Rows are points. The window is the flat piece filled in between its corners: a triangle in 3 columns, a solid with four corners in 4, and so on. A path goes straight from each point to the next, and from the last back to the first. After which points does the path pass through the window?
(in the rows, 128 means zero)

Window (4 x 4):
[[126 142 155 159]
 [ 62 122  98 126]
 [128 115 143 158]
 [156 151 136  92]]
Path:
(1): [115 154 106 161]
(2): [130 149 145 165]
(3): [120 128 162 135]
(4): [ 84 126 152 121]
(5): [ 65 122  69 176]
(6): [112 128 108 168]
(7): [ 90 126 178 148]
(8): [103 115 168 133]
Through the window after points: 2, 8

Window (8 x 8):
[[136  81 115  89 103 104 163 112]
 [112  89  39 156 150 115 133  79]
 [141 114 121 124 194 148 177 166]
 [129 150 153  97 160 123  56  94]
 [ 98 203 133 145 110  93 174 134]
 [150 151  98  94 154 184 182 131]
 [184 149 131 150 128 163 126 143]
 [126  94 118 179 100 155 124 109]]
Path:
(1): [101 165 110 133 129 127 143 155]
(2): [157 158 139 152 115 126 166 102]
(3): [146 136 107 128 138 148 198 121]
(4): [125 136  91 121 113 142 171 153]
(5): [123  94  81 130 140 137 141 192]
(6): [147 126 137 143 162 153 159 117]
(7): [146 137 137 153 168 133 139 103]
(8): [ 97  90  83 102 112 126 111 163]
(9): [121 101  88  88 119 131 162 172]
(10): [144 106 104 151 133 130 181 110]
(11): [152 136 103 148 167 135 191  77]
(12): [130 126  92 104 140 169 143 148]
(13): [120 119  90 121 127 129 133 132]
(14): [162 134 178 169 156 117 149 108]
(15): [130 141 143 172 125 130 150  87]
(16): [139 112  98 124 136 152 124 158]
Through the window after points: 1, 5, 11, 15

Window (9 x 9):
[[144 100 167  89 150 128 128 131  59]
 [154  58  82 150 159 151 135 184 157]
 [150 168 123 158 111 148 146 119 156]
 [156  78  54 106 108 132  91 118 112]
 [156 110 160  83 171 131 124 139 150]
 [176 115 120 132  93  41 118 124 215]
 [ 80 104 118  75 129 142 124 128  72]
 [113  79  79 122 130 100  79  88 108]
 [133 115  88 115 137 133 171  92 126]]
Path:
(1): [145  98 113 109 135 161 134 105 120]
(2): [106  63 130  93 109 155 119 108 123]
(3): [152 116  86 121 145 106 123 130 110]
(4): [146 120 125 101 154 103 118 142 142]
(5): [162  81 124 104 127 145 119 114 147]
(6): [138  74 116 111 108 113 107 105 120]
(7): [140 106  87 118 136 101 102 118 125]
(8): [140 113  98 133 174  84  90 159 118]
(9): [153  73 100 124 102 128 138 116 170]
(10): [149  80 130 114 126 140 115 129 128]
(11): [160 137 110 109 151  81 104 166 152]
(12): [137 112  83 109 170  93 118 119  90]
(13): [106  70 132 116  98 184 108 114 134]
(14): [138  72  86 124 111 131 114 114 133]
(15): [158 125  66  93 150 117 103 136  98]
(16): [116 132  93 127 142 115 126 150  97]
Through the window after points: 2, 4, 6, 8, 14

Window (12 x 12):
[[123  95  84  94 118 123  63 150 190 126 166  93]
 [158  79 136 127 114  43 114 101 123 147 129 126]
 [150 105 163 145 102 117 111  85 130 119 177  79]
 [182 181 144 137 138  88 167 133 151 107 148 139]
 [168 119 131  72 128 169 161 116 107 105 175 161]
 [153 144 160 101 110  88  91 158 124 105 112 175]
 [111 177 118  96 134  96 122  68 114 136 155 108]
 [ 92  76 177 155 159 171 105 118 171 108 183 129]
 [188 189 119  98 165 136 108 200 129 165 113 113]
 [ 79 113 104 194 149 215 145  95 106 118 115 119]
 [108  99 150 148 109 137 129 204 145 146 128 139]
 [121  89 171  53 113 164 142 121 164 101 115 118]]
Path:
(1): [115  98 150 105 126 131 132 149 104  81 136 104]
(2): [131 152 136 126 151 119 139 173 124  79 133 102]
(3): [137 112 124 110 121 160  98  98 153 177 128 198]
(4): [125 116 132 106 118 154 121 134 159 136 127 144]
(5): [128  99 153  95 141 130 123 150 134  89 161 118]
(6): [152 123 145 107 130  97 107 162 126 115 150 115]
(7): [149 135 142  92 108 122 114 139 175 148 125 148]
(8): [151 155 125 133 116 120 124 133 171 149 133 145]
(9): [141 132 154 106 169 128 133 157  97  98 153  97]
(10): [ 80 108 105 100 144 151 145 165  88  84 123  82]
(11): [120 120 133 158 136 179 128 103 140 133 127 134]
(12): [150 162 134  95 114 138 110 101 160 168 139 170]
(13): [149 130 152 136 136  73 136 157 110  64 140 106]
(14): [124 122 148 117 133 118 113 148 138 101 139 106]
(15): [146 124 147 127 127 168 129 134 185 210 123 150]
(16): [172 126 147 138 112 133 108 144 180 173 140 167]
Through the window after points: 8, 10, 12

Window (14 x 14):
[[175 112 147 131  96 138  65  78 161  74 145 121 112 102]
 [113 126 172 105 134 123 131 120 108  69 113  91 157 166]
 [ 91 142 108 114 143 164 136 122 151 103 121 165 152 120]
 [113 146 119 143  82 146 161  42  96 121 137 101  49  74]
 [131 120 123  91 133 150 166 139 151 137 147 161  97 123]
 [ 71 131 103  87 179 169 130 102  61 139 169 160  99  89]
 [ 69 116 149  88 150  67 138 113 114 136 121 145 144 140]
 [123 129 143 121 182  86 117 163 169 158  93 103  94 113]
 [121 179 121 112 114  92 153 164 128 140 131 125 145 101]
 [142 128 112 141 127 175  95  29  79 134 164 119 133 146]
 [ 83 153 140  68 102 142 125 125 141 148 116 135  81 121]
 [ 87  78 114 107  86  95 129 162 176 153 140  70 138 112]
 [135 114  67 142 164 144  59 108  93  57 148 178 110 161]
 [ 90 192 141 132 176  71 116  89 157 157 190 107  47 112]]
Path:
(1): [ 89 141 157 139  92 160 109 118  97 149 144 192 129 139]
(2): [131 142 117  79 175 101 135  99 140  97 121  83  96 112]
(3): [116 129 107  85 129 120 123  83 119 120 152 119 112 105]
(4): [ 87 140 147 139 138 140 123 133 120 124 141 151 105 143]
(5): [ 87 132 171 122 131 127 137 108  95 141 135 148  88 145]
(6): [131 148  79  80 121 128 118 106 169  91 128  76 129  80]
(7): [140 133  96  61 165  84 133  82  88  88 126 112 140 130]
(8): [108 149 133 134 136 137 119 116 133 132 139 142  91 115]
(9): [108 123 161 143 122 146  97 144 112 157 168 126 117 123]
(10): [102 139  99  99 147 116 130  92 118 104 127 124 111 112]
(11): [101 115 108  84 152 110 148  98 127 121 132 117 134 126]
(12): [107 146 190 136 115 118 114 161 129 141 130 173  92 136]
(13): [ 97 134 132 123 123 150 136 115 112 127 142 143 104 118]
(14): [112 129  75  87 157 115 117  54 112 120 145  96 104  78]
(15): [115 105  87  76 112 125 109  89 129 111 107 101  99 126]
(16): [107 140 144 137 131 133 127 113 128 120 171 143 128 121]
Through the window after points: 5, 11, 13

Window (14 x 14):
[[102 137 135  94 120 149 120 103 117 159 156 152 139 100]
 [121 121 172 116 125  99 102 125 141 145 159 160  90  86]
 [142  93 119 130  99 163  99 135 161 146 149  84 138 126]
 [162 125  88  94 131 112 115 111  74 140 170 138 133 108]
 [170 176 110  67 117 121 121  80 126 102 133  81 101 143]
 [138 177 153 132 147 137 109 132 111 159 146 136  90  82]
 [115 100  61 128  81 154 144 131 159 129 153 104 107 129]
 [113  85  93 100 173 141 118 110 102 113 131 159 118 159]
 [127 186 156 181 107 154  60 144 190  93 155 199 168 124]
 [107  17 131 205  70 134 173 147 158 128  63 144 155 187]
 [113  88 137  89 126 144 135 115  51 118 158 149  79 156]
 [108 130 135 107  99  82 137 165 122 156 129  52 118 115]
 [131 110  83 105 111 154  97 123 129 176 158 166 117 168]
 [128 119  76 100  96 145  80 107 107 121 115 128 113 124]]
Path:
(1): [120 137 109 134 122 138 102 103 116 145 160 145 103 142]
(2): [137 105 128  97  96 145  98 162 155 129 129 161 150 127]
(3): [134 145 114  83 135 146 125 142 138 105 111 146  97 100]
(4): [135 121 114 152  95 123  97  81 114 163 186  98 135 171]
(5): [114  97 103 162 114 155  93  99 121 187 148  95 120 154]
(6): [143 138 111  78 112 130 145 138 125  84 123 150 117 122]
(7): [115 118 111  71 100 157 150 169 127 139 113 146 115 145]
(8): [126 112 120 147 136 132 101  90 107 129 157 124 125 130]
Through the window after points: 1, 3
